Rows are points. Any point is a mix of the corners, with weights that add up to 1. It lies inside the corners' shape when no weight is negative. Say inside or outside, and name the corners with a negative weight.

Corners:
(1): [20 59 36]
(2): [ 19   6 -26]
(3): [ 58 -51  37]
(4): [-48 -45  29]
Points:
[24  1 42] => outside (2)
[-23  -7  -3] => outside (3)
[ 51 -45  35] => inside
[17 32 15] => inside
[ 31 -42  31] => inside
[44  7 11] => outside (4)
[ 14 -25  -7] => outside (1)
[26 20 43] => outside (2)

Corners:
(1): [ 26   1 -24 -15  31   5 -28 -19   8  30  -1]
(2): [-47   7 -22  41  -9  29 -29  24   1  25   0]
(3): [ -1  24  20  -2 -26 -32   2  28  -4  22  45]
(4): [ 14   5 -14  23  22  -5  -5   1   7 -45 -15]
(5): [ -1  -6 -13 -17  31   9 -43  -8 -10  -9 -17]
(6): [  1  -2  15  41 -17  -4  30   7 -20 -45 -25]
(7): [ -2  15  22  23  20 -26   9  -5 -29   6  28]
(8): [ 18  28 -21 -40  -4  12  -3  33 -19  45  16]
(9): [ 32   9  11  22  19  22 -13   6 -43 -35  21]
(10): [ 18   0 -21  22  19   5 -32  -6 -29  -8  -2]
(11): [-10  13 -47 -58  27 -14   0 -49  19 -23  25]
(12): [-11 -20 -60 -29  26  11  -2  -4  10  22 -18]
Points:
[ -6   6 -13   5   8  -3 -11   4  -3   6   2] => outside (9)
[ 15  -4 -21   1  19   7  -5  -6  -7 -26 -19] => outside (2, 3, 7)
[ -1   8 -17  -9  11   1 -11  -5  -5   7  12] => outside (4)
[ 10   2 -17  15  24   6  -8 -14 -13 -30   4] => outside (3, 5, 8)

Corners:
(1): [ -7  25  -1  51 -18  -5  -5  18 -28  20  -7  -7   2 -11  32 -23 -14 -37
  43  16]
(2): [ -8   4  -7  33   0  11  14  40  15  21   9 -19   3  18   3  22 -25  -8
 -36 -21]
(3): [ -1 -45  10 -34  18 -17  -5   8 -17   4  27 -24 -10  20 -17 -20 -28  40
 -10  14]
(4): [  8  39 -14  31  16 -39   0 -23  10  -8 -34 -23 -28  31  14 -36   4   6
  38   9]
(5): [ 42  -9   3  -6 -12   6   7   6   7  -2  35 -34   0  -2  16  -7 -38 -20
   3  15]
(6): [-28   1 -25  -9 -19 -54  19  15 -12  -2   4 -13   6  -9  15 -35   5   0
  14 -18]
(7): [-26  16 -22 -19   1  31  25  -6 -23  -4  30  -3  -5  19 -35 -31   3  14
  17 -10]
(8): [-16  11   1   6 -20 -12 -31 -37   0 -22 -29  -1  23 -21  28  -8  -9  -4
  33  10]
(9): [-21  21 -10 -44  37  40  34  26 -46  24   7  19  16  34 -22   0  35 -17
  38  26]
(10): [-26  -9  22  43  33  26 -14  28 -24 -20  29  25  16  -5   0 -29 -13  -2
  -5 -26]
(11): [ 12 -18  16 -11  20  17  38   3   2  22   9 -28 -11 -25 -24  26  19  -9
  18 -28]
(12): [ -2 -49  32 -22  21  -9 -19  32 -27   8 -13 -10  -3  31  -3  17  -5 -27
 -16 -14]
(13): [-14  10  17  31   4  -6  23  15 -50 -14  -2  -1 -13 -49   8   2  34 -39
  11 -18]
(14): [ 14 -33 -18 -17   8  18 -29 -29   6  10 -10   1 -19 -28 -34  -5   4  49
 -29  -8]
(15): [ 39  -6   4 -24  23  -2  18   1  -5   8 -36  15  -2   4  11  -9 -41   1
  17  -7]
(16): [-24  23  25  22 -15  -2 -23 -20 -13  23  24   0  24  26 -34 -11 -25 -26
  -1  -6]
(17): [  6   0 -41  23 -32 -35   0  -2  31  -6 -14  20 -28 -26  -7  20  -7  21
  13 -37]
(18): [  2  -6  -8  36 -31  -1  46  54  12 -31 -21  22  -2 -41   9 -10   6  -6
   3 -22]
(19): [-10  -1 -12 -31 -10  -7 -18  60 -10 -16   3  16  31  21 -33 -17 -32   1
 -13   8]
(20): [ 41 -13 -44 -33  31  24  30 -15  24 -26 -25 -27 -16 -38  -1 -39 -51  14
  33  44]
(21): [  7 -27 -10  29   4  14  -6  34 -18  13  -2  11  20  10 -23  18  20  21
 -21 -15]
Points:
[  1  -9   1  -4  13  14   0   5 -16  -1  -7   5   2  -2 -14 -13  -3   7
   8   3] => outside (2, 5, 6, 17)
[  2  -1 -16  -4 -12 -21 -15  -3  -5  -5  -7  -2   0  -6   0  -8 -10   0
  16   9] => outside (2, 7, 10, 11, 15, 18)
[ -2  -4  -1   2   0   4  11  19  -8  -1   3  -2   5  -6  -5  -4 -11 -10
   9  -6] => outside (4, 14)
[  0  -9  -9  10   1   4   8  18  -4   2  -6   5   4 -19  -7   3  -6   3
   2  -8] => outside (4, 5, 7, 12)
[-11  -8 -17  21 -12 -23  20   6  -1   5   0 -17 -24 -15 -14  -5  12   9
   0 -27] => outside (5, 8, 9, 10, 15, 19)
[  0  -1 -14   2  -3  -1   6   4   0  -1  -2   2  -5  -7 -10  -6  -7   5
   8  -8] => inside
